Each row is a point. Each copy is the shape, with its points in the same order, stretched, turned, moved and blurred by noise. Say if it was mirrored as well.
In the rows, zero is written as 128.

Shape, 9 rows:
[[ 60 124 155]
 [157 164 114]
 [ 73 147 109]
 [155 144 200]
 [ 87 161 130]
 [ 76 123 130]
 [187 139 106]
 [159 143  89]
 [149  96 125]]
Copy 1:
[[ 76 172  47]
 [165 145 174]
 [129 115  67]
 [117 249 149]
 [141 142  75]
 [ 86 143  76]
 [170 142 203]
 [168 111 162]
 [105 162 166]]
Copy 1 is: only turned
Copy 2, 9 rows:
[[ 81 128 169]
 [157 163 101]
 [111 177 170]
 [113  87  74]
 [111 171 142]
 [109 139 166]
 [190 126  96]
 [175 149 119]
 [170  88 139]]
Copy 2 is: mirrored
Copy 3:
[[ 78 180 103]
 [116  96 156]
 [ 64 144 105]
 [150 150 173]
 [ 78 144 131]
 [ 98 170 103]
 [159  82 152]
 [122  88 140]
 [156 130 116]]
Copy 3 is: mirrored
Copy 4, 9 rows:
[[107  63  76]
 [114 147 165]
 [ 95 117 101]
 [117  57 141]
 [ 84 107 103]
 [111  99  87]
 [148 162 178]
 [137 173 149]
 [169 116 130]]
Copy 4 is: only turned

Shape, 10 rows:
[[179 201 139 131 111 124]
 [ 91 177 153  64 135 108]
 [137 159 104 126  75 123]
 [111 123 103 133 130 149]
 [ 78 159  77 125 147 133]
 [119 100 142 147 123 104]
 [150 127  95 179 218 101]
 [ 53 162 130 141 172 123]
 [121 137 173 179 112 135]
 [123 112 128 113 178 119]]
Copy 1 (10 x 6):
[[157 108  73 103 156  26]
 [ 85 168  76  67  95  97]
 [173 119 100 109  97  65]
 [147 148 136 117 122 144]
 [172 196 104 112 107 147]
 [106 136 179 139 107  95]
 [165 191 172 144 194 119]
 [117 207 120 146 112 137]
 [102 115 151 178 128  71]
 [101 168 153  97 149 141]]
Copy 1 is: mirrored
Copy 2:
[[174 190 160 130 124 154]
 [109 176 118  75  72 124]
 [170 124 145  97 103 151]
 [132  97 124 144  89 127]
 [128 111  87 133  56 145]
 [131  98 109  97 141  95]
 [104 127  63 188 163 129]
 [118 125  71 130  60  86]
 [154 125 139 129 123  68]
 [ 85 121 104 139 124 120]]
Copy 2 is: only turned
Copy 3:
[[128  80  91 175 179 170]
 [131 128 160 107 136 249]
 [145 150  99 154 166 147]
 [155 147  69 138  89 123]
 [194 157  55 124  78 179]
 [136 109 151 131 120 108]
 [209  64  29  91  77 117]
 [203 122 115 124  68 194]
 [143  96 151 181 130 113]
 [142 112 101  91  85 143]]
Copy 3 is: mirrored
Copy 4, 10 rows:
[[176  83 185 187  63  91]
 [180  60  61  87 136 101]
 [118  68 177 153 116 142]
 [120 122 139 134 166 136]
 [126  86  94 154 208  93]
 [ 79 112 116 100  98 150]
 [116 155 106 153 134  28]
 [130  83  20 155 174  90]
 [103 108 121 168  64 160]
 [138 143 103  84 147  96]]
Copy 4 is: only turned

Shape, 14 rows:
[[156 148 150 218 137 167 135 138 102]
 [137 177 120 161 147 207 106  84 132]
 [173  73 144 117 124  79 190 134 116]
 [153 123 105 202 128 131 112 140 117]
 [139 152  87 105 140 156 111 176 119]
 [169  63  87 142 103 100 126 102 137]
 [108 117 144 102 142  45 121 102 190]
 [136 130 173 127  74  99 103  56 124]
 [180 108 151  88 144  92 104 159 181]
 [120 152  85  82 139 187  83 153 135]
 [152 181 123 177 111 114 175  89 153]
 [161 181  94 101 154  56 136  94 109]
 [140 162 167 174 116 126 101 161 178]
 [122 136 195 137 149 128  55 201 162]]
Copy 1 (14 x 9):
[[184 175 169 117  72 109 147 131 126]
 [182 162 168 133 140 123 100 146 140]
 [ 80 101 105 172  67 145 129 130 129]
 [166 138 141 102  91 143 135 157 117]
 [111 125 171 113 141 162 130 114 104]
 [112 109  83 133 104 175 100 170 122]
 [ 83  29  87 119 131 135  81 137 184]
 [123 126  50 127 156 100 109 156 157]
 [ 57  80 148  90  99 129  84 135 147]
 [111 127 170 105 169 169  99 108 106]
 [152 134 113 160 122 128 146 169 192]
 [121  62 105 175 163 126 132 198 143]
 [121 132 156  59 102 109 125 122 176]
 [ 95 112 184  23  98  94 100  79 133]]
Copy 1 is: mirrored
Copy 2 (14 x 9):
[[ 98  87  83 143  89 149 146  87 142]
 [ 45 153 119 122 127 110 126 116 160]
 [164  95 124 175 128 174  99 204  97]
 [150 101 134 149  86 155 155  82 127]
 [137 139 113 138 113 129 179 163 163]
 [191 108 192 174 136 157 115 128 107]
 [141 148 147 131  90 101 116 199  51]
 [106  85 160 123 158  92 121 132  59]
 [147 149 120 207  92 100 161 208  93]
 [119 162 131 134 129  95 167 163 178]
 [ 68 105 145 119  90 171 142 150 100]
 [103 179 134 117 146 175 146 201  61]
 [106  90 106 155  42  96 192 126 108]
 [140 106  61 171  45  42 193 141 113]]
Copy 2 is: mirrored
Copy 3:
[[ 98 132 199 111 144 176 145 124 101]
 [154  98 195 139  96 178 152  77 101]
 [143 152 117 118 173 172 141 134 215]
 [127 147 156  89 150 154 132 106  99]
 [145 154 133 118  74 168  84  94 133]
 [179 128 110  68 158 162 151  87 161]
 [177 125  96 167 155  96 164 146 150]
 [159  78 100 132 143 181 200 140 106]
 [166 164 127 108  88 126 152 166 170]
 [154 121 137 120  36 164  93  77 126]
 [194 133 165 153 194 174 135 126 115]
 [184 188  94 179 160 165 156  87 134]
 [142 129 167 120 117 126 130 189  85]
 [ 85 135 149 118  49 101 145 202  96]]
Copy 3 is: only turned
Copy 4, 14 rows:
[[ 91 141 111 201  59 155 204 100  99]
 [ 77 109  75 154 100 225 226  86  46]
 [152 119 122 124 103  32  56  91 198]
 [ 92 128 189 167  97 175 161 114 118]
 [157  82 139  87  78 192 146 146  85]
 [ 77  99 189 121 144 121  76 109 177]
 [161 189 174  56 175 133  88  59 162]
 [ 90 174 143 140 197  62 174  92 108]
 [115 131 159   7 103 127  66  75 138]
 [128  71 120  69  96 228 169 158  76]
 [123 155 131 206 128 137 120  39  54]
 [201  89 171 109 151 108 142  15  84]
 [ 94 206 152 113 108 168 138  98  62]
 [121 198 149  26  80 177 174 136 106]]
Copy 4 is: only turned

Shape, 16 rows:
[[116 147 147 151 122 101 159 194  98 120 112 208]
 [120 165 152 131 103 131 158  85 152  94 132 119]
 [108 105 131 117 189 103 176 146 102 158 135 163]
 [125 119 123 161  65  62  91  70 139 115 143 108]
 [150 158 127  66 156  66 168 178  91 131 168 192]
 [131 143  79 184  93  81 127  84 157 103 118  93]
 [109 147 101 102 181 130 138 217  83 133 171 162]
 [139 155  96 161  87 129 187 126  73 195 198 119]
 [187 124 102 123  93 138  94  85 135  99  93 151]
 [115 154 124 157  86 127  81  51  94  63 134 123]
 [142 116 194  94 159 127 122 214  85 142 142 161]
 [ 90 120 112  80 113 116 157 193 118 157 132 169]
 [ 79 171 119  96 154  83 143 153 106 210 113 189]
 [109 124  99 113  61  87 134  75 110  88  96 101]
 [ 85  93 112 110 136  93 167 138 110 152 147 216]
 [127 141 112 144  72 124  99  87 170 103 167 135]]
Copy 1:
[[ 80  78 134 190 140 124 151 125  34 139 155 117]
 [ 87 138 143 192  59 141 119 123 119 176  65 168]
 [172 143 180 136 138 142 166 126  50 148 138 120]
 [153 122 135 231  77 117 111 175 191 136  67 146]
 [160 143 123 144 158 116 104 137   8 166 104 138]
 [101 120 158 177 103 102 139 179 187 137  60 172]
 [129 109 146  89 171 102 122  73  45 129 133  82]
 [119 129 169 167  91  51 124 119 114 232  72  68]
 [ 75 175 111 186 129 127 100 169 195 124 139 141]
 [ 71 168 134 249  81 105 104 112 192 113  48 142]
 [170 101  86 143 137 117 125  73  70 138 202 112]
 [137  76 126 129 163 176 131 111  57 180 131  76]
 [151 116 118 127 151 155 221 145  32 143 109  71]
 [111 128 148 233 147 139 131 136 184 164  60 158]
 [150 128 185 167 125 184 132 147  32 153 118  79]
 [ 99 129 124 174  41 138  77 153 163 152  58 127]]
Copy 1 is: only turned
Copy 2 (16 x 12):
[[154 107 142 119  59 126  96 135 155 106 165 160]
 [114 136 141 156 136 136 162  75 128 117 132 149]
 [114  91 181  84  93  96 116  94 146 140 176  90]
 [164 100  95 165 166 201 121  80 117 147 136 139]
 [186  95 136 119 100  73 145 117 196 107 185 113]
 [137  89 118 152 137 221 144 112 132 149 162 147]
 [154 108 181 113  76 118  93 167 184  55 182  93]
 [158  47 157 123 111 171 175 126 162  85  87 101]
 [160 113 108 116 146 135 171 135  88 149 140 163]
 [171 120 155 154 172 172 129  87 100 110 143 190]
 [133 156 136  96 103  59  59 147 173  82 113 126]
 [160  43 136 145  92 115 107 156 152 107 182  85]
 [168  70 197 157  89 108 113 139 151 165 170  76]
 [138  35 130 161 173 172 150 107 126 149 174 165]
 [168  24 162 117  93 102 131  88 124 150 203  95]
 [162 123  95 170 138 181 157 100  95 108 147 131]]
Copy 2 is: only turned
Copy 3, 16 rows:
[[109 150 153  16 111 145 159 122 146  98 130 131]
 [116 135  97 174 109 154 151 113 198 117 138 148]
 [ 65 105 167  78  98 137 145 150 122 136 134  70]
 [165 139 157 148 188 164 118 130 163 167 118 178]
 [120  84 148  67  58 141  86 104 169  99 158  47]
 [150 152 136 156 187 118 153 139 155 140 166 162]
 [112 115 136  48  92 107  85 174 121  69 132  33]
 [ 88 137 108  38  83 118  60 122 173 232 177 114]
 [219 146 137 160 135 129 191 116 131 160 125 128]
 [180 144 119 178 149 119 154 125 205 152  79 117]
 [136 142 163  51  89 159  73 112 101  95  84 103]
 [112 113 104  37 128 169 131 162 129  91 126  94]
 [ 45 165 139  16 122 190 138 150 140 120 176  46]
 [180 118  74 151 185 143 152  88 194 153 101 128]
 [ 87  93 165  65 110 164 180 183 148 136 118  87]
 [165 133 141 167 140 162 141 177 168 128 125 167]]
Copy 3 is: mirrored

Shape (17 x 12):
[[188 164 138 126  72 112 131 174  89 142 166 124]
 [121  82 126 144 130  88 134 122  74 197 142 144]
 [179 110 110  60 147 169 149 187 118  98 112  75]
 [ 83  89 178 137  71 119 167  79 136 146  70  89]
 [124 123 130  71  79 180 151 140  74 187 109 132]
 [156 124 106  66  69 103 190 169 172  84 155  96]
 [ 86 152 105 170  71 153 168 184 169 182 111 107]
 [135  89 141 152  76 106 159 142 151  81 179 128]
 [ 76 131 170  92 126 172 103 170  75 190  61 127]
 [172  67  92 147  95 140 121 157 169 160 102 155]
 [165  72 110 149 117 132  84 147  91 123  97 119]
 [175 138  80 119  85  96  79 179 147 131 147 133]
 [176 152 145 133 174 133 152 139 148 125 149 102]
 [147 162 183  71 140 124 135 169 168 167 139 138]
 [135  86 151 140 160 176  78 112  79 164 141  72]
 [138 165 170 169 138 184 182 144 142 128 134 105]
 [ 80  90  79 131 170 128 106  72 138 158 100 154]]
Copy 1, 17 rows:
[[196 136  99  93 158  72  69 131 184 105 119  81]
 [103  80 160 150 179 110  83 135 123 120  64 144]
 [150 111  27  70 141 126 139 228 143 133 149 125]
 [ 59 128 181  98 152 128 160 110 149  37 135 144]
 [106 133 170  59 166 136 108 186 202 142 145  94]
 [172 101  92  94 117  85  82 189 152  16 185  97]
 [ 60 160 115  92 119  78  80 135 157 106 134  56]
 [184  96 120 166 119 127  67 116 129  29 138  79]
 [ 44 164 126  72 149 155 115 134 215 202 136 152]
 [ 93  61 111  61  93 105  99 157 102 135  99  76]
 [127  88  69  78 149 137 101 128 105 176 100 116]
 [175 115  74  68 103  69  48 129 103 155 141  93]
 [174 125  90 147 138  69 185 174 117 107 116 124]
 [138 142 134 112  88  80 136 162 185 102 136 152]
 [158 159 104 131 155 161 143 156  67 179  75 151]
 [142 158 115 150 145  96 187 153 172  99 131  70]
 [ 85  88 185 145 140 117 162 151  54 190 149 134]]
Copy 1 is: mirrored
Copy 2:
[[155 136 167 115 120 191 167 135 145 143 154 208]
 [ 93 146 224 122 100  94 187 100 171 113 110 125]
 [ 46  98 137  39 102 161  95 134 119 197 181  69]
 [206 133 172  60 125  53 120  95 109  62 170  99]
 [ 82 105 145  79 119 140 194  54 137 117 226  93]
 [124 127 155  51 165  98  55 196 127 134 196 182]
 [152 204 119 148 152  93 154  94  38  48 167 143]
 [180 173 191  93 145 118  57 160 153  59 125 164]
 [ 95 101 164 138 127 172 220  57  82 121 193  11]
 [123 211 133  82 189 140 132  69 149 132 141  98]
 [129 189 169 108 106 172 136  73 192 166 143  65]
 [141 186 141 167 162 177 130 116 172 193 143 168]
 [118  92 124  92  99 123 118 161  90 148  66 150]
 [117  51 159  98 183 157 158 148  56 149 110 139]
 [105 116 176 118  23 152 134  16 141 148  89  71]
 [155 120 101  91 100 127 131 131  41  55  96 133]
 [ 88 160 114 169 118  45 137  78 174 136  98  45]]
Copy 2 is: mirrored
Copy 3 (17 x 12):
[[106 185 108 165 123  85  82 125 100 170 170 128]
 [ 67 137 111 136 122 140  99 242 176 125 132 138]
 [151 109 157 153  98  32 219 110 137 172 133 131]
 [116  85 100 115  73 165 110 132 128 167  49  82]
 [ 74  68 130 197 159 171 127 139 120 152 120 156]
 [189 107  92 177  40  35 125  56  81 156 126 175]
 [ 69  82  94 128 103 111 118  54 118  93 170 126]
 [185 187 118 161  67  99  87  83 134 109  93 116]
 [ 22  57 176 121 155 151 127 172 172 156 103 117]
 [ 84 126 130 172  69 122 158 123  94  46 155 121]
 [ 95 187 141 138 108  89 163 168 129 106 115  97]
 [114 162 123 154  96  25 108 130  63  74 166 141]
 [152 143 151 104  81  75 145 135 158 176 179 100]
 [108  81 169 145  76 105  84 149 138 166 162 119]
 [127 142 160 138 172 124 140 223 201 144  96  53]
 [137 144 148 111 105 140 145  62 170 167 161  74]
 [105  89 147  78 110 143 138 206 160  59 123 146]]
Copy 3 is: only turned
